Each row of a before or after table is a point. The points were changed in one or more steps. Then noise was added and the rows were shuffled. The steps act on how far a point lies along the listed directions, d1 being the first. Write out the steps. A step turns or swaps two directions, mirrors them in a line or flattens them onto one, adds a multiple of one to another, or multiplies one. Angles are multiples of 10 degrees, from the lower direction toward the higher: turns from -170 to 170, lines from 10 to 170 but not 90. Use the fewest steps. Two steps may share a direction if one is a turn and the other turns, adds or multiplies; they go together, in the order done. Otherwise the lowest direction goes first.

Directions:
(1): [  7  21 -65]
(2): [-67 -10 -10]
(3): [-13  64  19]
Before (13 x 3):
[[ 10  -2  15]
 [ 24  12 -34]
 [  2  26   2]
 [ 12 -13 -11]
 [ 15 -28  20]
 [-29   3 -14]
 [  3 -33  18]
 [ -1 -23   4]
 [ -9   4  -6]
 [  4  21   9]
 [-30 -13   9]
 [ 41  -4 -14]
 [-30   2 -20]]
After, 13 rows:
[[ 29  39  -5]
 [-75   5  -6]
 [ 23   4 -18]
 [ 58 -27 -13]
 [ 97   7  -5]
 [ -8  17 -17]
 [ -1  37 -13]
 [ 25  17  12]
 [-72 -23 -13]
 [-75 -27 -19]
 [-21 -11  -1]
 [ 12 -14  20]
 [ 18  -7  24]]
Steps: mirror d1 and d3 in the line at 140 degrees; multiply d2 by 2.5

Directions:
(1): [ -6  39   5 -14 -57 -15   6 -57  74]
(2): [  0 -17 -22 -47  12 -92  20 -30 -33]
(3): [ 20 -39  51  34  56   5  29 -62  19]
(4): [-43 -37 -21  67 -45 -11 -33 -39 -33]
Before, 12 rows:
[[-27   7 -30 -11 -13 -16 -13  40 -25]
 [-17  -8 -12   3  -1   7  -2   1 -11]
 [ 28  -1  27 -20  32  39  19  11  23]
 [ 19  20   9   1   3  16  10  -6  25]
 [  6  19   5   2   3  25   4  29   7]
 [ 20 -24  12  -7  51 -56  16 -21 -24]
 [ -4 -21 -25 -17  17 -15  -7  22 -20]
 [ -1 -30  12  -7  30 -27  18 -13 -29]
 [  8 -15  15  12  44  -1  16  16  -5]
 [ 14 -10   2 -22  28 -23  10 -28   5]
 [ 56  22  24 -38  60  51  15  74   3]
 [  7  19   6 -25   2  22   8  12  38]]
After, 12 rows:
[[ 30  29  21 -11  26  19   3  30  27]
 [ -1   6 -20 -23  -5  10  -9  30  18]
 [ -4 -41  26  55   4  38  -3 -41   8]
 [-16 -22   4  35  -4  28 -10 -13   8]
 [ -1 -12  16  33  19   5   7 -11  17]
 [-13  -9   3  36  -8   3  -3 -17  -6]
 [ 15   9   9  -6  19  28  -4   9  18]
 [-20  29 -26 -32 -21 -11  -8  45  -2]
 [  6  13  18 -20  10  15  18  17  14]
 [ -6 -28  27  96 -16  65 -30 -34  10]
 [  4  -9   5  38   5  12   0 -24  -1]
 [-11   1 -12 -17   3  -8   8   1  -4]]
Steps: multiply d1 by 0; turn d2 and d4 by -110 degrees; add 0.7 times d4 to d3
